Every row gives one point. The ring and each string are closed loops that go straight from each point to the next, and from the last back to the first. Before rounding, they use only three directions, however many columns there are. Count how often each string passes through the ring. Passing back the other way cancels.

Ring (9 x 3):
[[31,33,-23],
[6,24,-32],
[-17,-2,-30],
[-19,-23,-19],
[-15,-32,1],
[-8,-17,26],
[10,13,37],
[32,28,20],
[41,32,-1]]
String, 34 rows:
[[-21,29,-38],
[-32,27,-26],
[-15,12,-14],
[8,-4,-15],
[-5,-24,-35],
[-22,-34,-36],
[-27,-49,-35],
[-5,-49,-27],
[8,-34,-17],
[-11,-5,3],
[-24,3,14],
[-29,-26,22],
[-12,-46,23],
[3,-37,20],
[16,-22,7],
[2,4,10],
[-10,14,36],
[-7,20,60],
[19,14,58],
[35,10,36],
[24,9,12],
[11,11,4],
[2,39,24],
[24,46,22],
[2,36,14],
[25,15,-4],
[52,19,-18],
[69,26,-33],
[45,51,-29],
[8,50,-12],
[6,27,-10],
[15,12,-19],
[28,3,-40],
[5,22,-53]]
Times through: 0

Ring (6 x 9):
[[-3,-4,-12,0,37,20,0,20,36],
[-4,13,0,-4,31,23,-4,26,15],
[-23,52,13,-3,13,4,10,24,2],
[-31,58,1,10,12,-23,32,10,32],
[-57,22,-4,-6,3,-10,14,4,40],
[-44,-7,-10,-11,15,9,0,8,43]]
String:
[[-16,36,-2,6,23,-2,17,17,28],
[-8,61,4,13,24,-12,28,19,20],
[-12,82,12,14,17,-18,32,21,8],
[-8,75,8,16,21,-18,33,20,15],
[1,64,1,20,29,-16,33,19,25],
[-26,36,4,-2,16,2,11,18,19],
[-38,38,14,-13,6,11,-1,22,0],
[-46,39,27,-27,-2,27,-17,31,-25],
[-8,36,16,-10,22,27,-8,35,-13],
[9,24,0,3,37,20,2,30,12],
[22,11,-9,8,47,22,3,28,25],
[1,12,-10,6,37,12,8,20,34],
[-36,16,2,-12,13,13,-1,17,19],
[-45,3,4,-21,8,23,-13,18,14],
[-35,13,0,-10,14,12,-1,16,23],
[-10,8,-12,5,32,7,10,15,42],
[7,-9,-24,11,46,10,11,14,57],
[20,-24,-31,14,57,17,8,16,64],
[25,-14,-28,17,57,15,11,18,59],
[17,7,-19,16,49,7,16,18,49],
[7,11,-12,9,41,12,10,21,36],
[20,9,-7,6,46,24,1,29,23],
[6,20,8,-8,33,35,-12,36,-6],
[11,39,2,9,36,11,11,29,12],
[-9,38,1,6,26,2,14,21,21],
[-30,32,5,-6,14,6,6,19,16]]
Times through: 1
String:
[[-89,-17,-3,-32,-11,12,-13,1,37],
[-90,0,0,-26,-14,1,-4,-1,36],
[-58,20,4,-15,0,3,2,10,23],
[-64,28,7,-16,-5,-1,4,9,20],
[-41,61,-4,15,9,-36,42,2,46],
[-13,74,-8,30,23,-43,55,5,51],
[-16,48,-4,14,23,-16,30,12,36],
[-3,62,-6,24,29,-25,41,13,40],
[-5,80,1,25,24,-31,46,14,30],
[-23,81,10,13,12,-24,35,16,15],
[4,81,-4,33,31,-36,52,13,39],
[-17,45,-3,12,22,-13,27,13,33],
[-45,36,7,-8,5,-1,9,14,18],
[-53,58,6,1,-1,-23,27,6,28],
[-39,58,-10,20,12,-42,48,-2,58],
[-71,31,-2,-6,-6,-21,21,-2,43],
[-51,17,-14,3,10,-19,24,-2,59],
[-35,14,-10,0,17,-4,14,7,45],
[-46,14,2,-13,8,9,0,14,23],
[-68,-21,-5,-27,1,20,-16,7,34],
[-51,-19,-9,-19,11,18,-10,9,39],
[-29,-21,-20,-5,27,12,1,7,56],
[-12,-5,-23,9,35,1,15,8,61],
[-33,10,-6,-6,17,6,5,12,35],
[-60,-4,-1,-22,3,15,-9,10,28]]
Times through: 3

Ring:
[[-40,-36,38,3,5,15,-6,-13,-14,20,-16,-33,-1,4],
[-12,-10,49,9,-9,40,-15,25,-2,-25,20,7,-10,-9],
[7,22,10,-6,5,35,-11,37,-8,-51,48,6,5,3],
[8,10,-32,-23,28,-6,7,21,-9,1,13,-16,28,7],
[-12,-10,-33,-25,35,-21,12,-3,-16,32,-13,-40,31,13],
[-42,-30,-5,-15,28,-12,6,-28,-26,37,-25,-59,20,19]]
String:
[[-32,-45,0,-12,25,-22,10,-21,-11,66,-46,-45,20,3],
[-73,-42,0,-16,32,-13,4,-59,-44,41,-32,-93,18,37],
[-64,-28,12,-10,22,6,-4,-42,-40,11,-10,-75,10,33],
[-36,-13,12,-8,15,14,-5,-12,-26,-5,7,-43,8,19],
[-28,-21,23,-3,9,15,-5,-3,-14,6,-2,-27,4,6],
[-9,-29,31,2,2,10,-2,17,6,26,-16,0,2,-16],
[-12,-43,74,20,-19,31,-12,25,17,21,-18,21,-17,-32],
[-17,-23,77,21,-22,51,-21,26,5,-23,15,16,-23,-19],
[-27,4,40,4,-3,48,-19,11,-21,-54,41,-17,-8,12],
[-15,-2,25,-1,4,29,-10,15,-12,-25,23,-11,1,4],
[1,-11,32,3,-2,24,-7,31,6,-5,9,12,-1,-15],
[3,-13,29,2,-1,20,-5,32,8,1,5,13,1,-17],
[12,-2,55,14,-17,47,-17,52,14,-34,30,38,-14,-25],
[-11,18,55,12,-16,68,-27,35,-12,-83,64,11,-18,2],
[-26,13,32,1,0,49,-20,11,-26,-64,51,-20,-6,18],
[-20,-4,13,-6,11,21,-7,6,-17,-17,18,-23,7,10],
[-17,-11,26,0,4,24,-8,11,-10,-11,12,-13,1,1],
[-5,-28,36,5,-1,14,-3,22,9,22,-13,7,0,-20],
[-28,-52,74,19,-15,26,-11,7,8,31,-28,2,-16,-23],
[-59,-44,56,9,0,24,-12,-27,-22,14,-16,-45,-9,10],
[-55,-25,22,-5,14,15,-7,-29,-33,1,-2,-58,5,25],
[-26,-13,8,-9,16,9,-2,-4,-18,3,2,-33,11,11],
[-32,-15,4,-11,19,6,-1,-12,-23,6,-1,-43,13,17],
[-17,-30,7,-8,17,-7,5,1,-4,41,-25,-23,14,-4],
[-17,-40,0,-11,21,-20,11,-4,-1,63,-42,-26,19,-7],
[-31,-40,-19,-20,34,-32,15,-25,-15,71,-48,-54,29,9],
[-51,-26,-36,-29,45,-30,13,-46,-39,46,-29,-87,34,36],
[-49,-18,-30,-26,40,-18,8,-39,-41,26,-14,-81,30,37],
[-36,-6,-10,-17,26,4,-1,-18,-33,-5,9,-55,18,28],
[-19,-24,1,-11,19,-6,4,-2,-10,31,-18,-29,16,3]]
Times through: 5

Ring, 7 rows:
[[11,20,-21,10,-11,37,15,-23,32,-19,-18,-15,8,10],
[8,46,-47,-21,-37,-10,22,-25,35,-12,-17,-19,20,2],
[3,34,-50,-42,-36,-55,8,-15,14,0,4,-17,18,3],
[0,-4,-27,-32,-8,-52,-12,-5,-9,4,24,-13,4,11],
[1,-51,12,5,35,2,-29,-2,-22,-1,33,-9,-15,24],
[4,-58,25,27,46,41,-27,-5,-16,-9,24,-8,-20,28],
[9,-33,17,37,32,67,-9,-13,8,-18,1,-9,-13,23]]
String, 29 rows:
[[7,-9,-5,12,5,20,-3,-2,7,-12,2,-6,-6,14],
[11,7,-6,24,-2,46,10,-5,23,-20,-15,-4,-4,11],
[14,47,-35,9,-27,51,32,-40,55,-26,-37,-21,19,5],
[11,52,-47,-12,-35,23,30,-48,53,-20,-30,-28,27,4],
[9,44,-47,-20,-32,5,22,-43,42,-15,-19,-28,25,5],
[7,35,-42,-20,-28,-5,16,-32,32,-12,-12,-23,20,6],
[7,71,-71,-44,-56,-29,32,-47,50,-11,-23,-32,37,-2],
[6,79,-79,-54,-68,-52,33,-37,47,-7,-21,-27,38,-6],
[5,42,-48,-31,-43,-44,15,-2,19,-5,-5,-9,14,-1],
[5,3,-18,-7,-9,-12,-2,2,4,-6,6,-6,-1,10],
[3,20,-39,-30,-22,-32,4,-21,14,-3,5,-20,14,8],
[0,41,-65,-64,-43,-78,8,-33,17,4,9,-30,29,3],
[-1,26,-55,-58,-32,-77,0,-24,6,6,17,-25,22,5],
[1,4,-32,-33,-12,-43,-6,-16,1,1,17,-19,9,11],
[3,-9,-14,-10,1,-15,-9,-4,-2,-3,14,-10,-2,14],
[2,-26,-2,-3,9,-23,-19,20,-19,0,25,2,-14,15],
[-1,-41,0,-14,20,-37,-29,12,-30,6,39,-5,-14,19],
[1,-42,7,1,23,-13,-26,13,-25,1,31,-2,-17,20],
[3,-30,3,5,18,1,-18,4,-12,-4,21,-5,-12,18],
[3,-26,-3,0,17,6,-15,-13,-4,-5,18,-14,-5,19],
[2,-56,16,10,43,21,-29,-17,-16,-4,30,-16,-13,28],
[2,-78,32,25,65,48,-37,-24,-21,-7,34,-20,-19,35],
[5,-43,12,17,36,36,-20,-20,-5,-10,18,-16,-10,25],
[6,-30,6,15,23,29,-13,-11,-1,-10,12,-11,-9,21],
[7,-36,17,29,27,36,-15,11,-8,-11,12,2,-20,20],
[9,-52,34,51,44,73,-18,9,-7,-17,9,3,-27,25],
[11,-39,25,49,42,95,-8,-25,14,-23,-3,-14,-13,27],
[12,-28,21,47,30,82,-4,-7,13,-23,-6,-4,-16,21],
[11,-15,9,34,16,58,-1,-3,13,-19,-6,-3,-12,17]]
Times through: 0

Ring, 7 rows:
[[-54,3,-7,-26,29,-4,3,17,1,-26,37,1,-16,12],
[-69,-29,-43,-55,15,-6,24,1,-27,-25,20,-15,-39,-6],
[-45,-34,-46,-50,-5,-3,24,-17,-39,-16,7,-19,-36,-17],
[-10,-22,-29,-29,-19,5,15,-22,-38,-12,-2,-11,-21,-18],
[3,-3,-4,-12,-13,16,7,-3,-27,-20,-3,4,-10,-6],
[2,22,22,6,6,15,-9,15,-2,-23,17,16,5,12],
[-14,33,31,11,24,4,-18,23,18,-22,40,17,11,22]]
String:
[[-88,-6,-20,-44,45,-9,11,27,2,-33,45,-4,-30,15],
[-26,17,9,-3,19,-7,-12,5,10,-14,42,3,2,12],
[-60,2,-10,-28,32,-11,1,12,4,-22,45,-4,-16,11],
[-27,6,-2,-12,12,-5,-4,0,-1,-14,33,-1,-6,5],
[-47,-17,-26,-39,10,1,16,3,-23,-24,16,-7,-28,-3],
[-56,-28,-40,-51,7,-1,24,-2,-32,-24,12,-13,-37,-9],
[-45,-26,-37,-45,1,2,22,-5,-33,-22,8,-12,-33,-10],
[-49,-56,-70,-69,-18,1,41,-26,-62,-18,-12,-27,-52,-30],
[2,-22,-30,-24,-28,0,11,-35,-39,-3,-1,-15,-16,-23],
[7,-20,-26,-22,-30,7,13,-29,-42,-7,-9,-11,-17,-22],
[15,8,4,3,-15,3,-7,-17,-14,-6,13,0,4,-6],
[-12,-6,-11,-18,-6,7,7,-5,-23,-17,8,-1,-13,-5],
[-18,-24,-29,-36,-15,15,23,-7,-44,-23,-11,-5,-29,-14],
[-7,-33,-38,-39,-29,18,28,-17,-57,-21,-24,-9,-32,-23],
[21,-2,-6,-2,-26,5,-2,-27,-26,-3,3,-4,0,-14],
[5,-4,-10,-9,-17,1,0,-22,-22,-6,9,-6,-5,-11],
[-18,-9,-17,-22,-5,1,7,-11,-23,-14,12,-6,-15,-7],
[-56,-42,-54,-62,-3,4,35,-7,-48,-26,-2,-17,-47,-17],
[-89,-65,-83,-90,2,-4,50,-12,-60,-28,-2,-31,-67,-25],
[-78,-38,-55,-64,14,-11,28,-7,-32,-22,21,-22,-45,-11],
[-22,6,-1,-11,8,-4,-4,-2,-3,-13,30,-1,-5,4],
[-65,-19,-31,-47,20,0,20,12,-21,-30,20,-7,-34,1],
[-83,-19,-32,-53,32,-2,21,21,-16,-34,28,-7,-38,6]]
Times through: 4
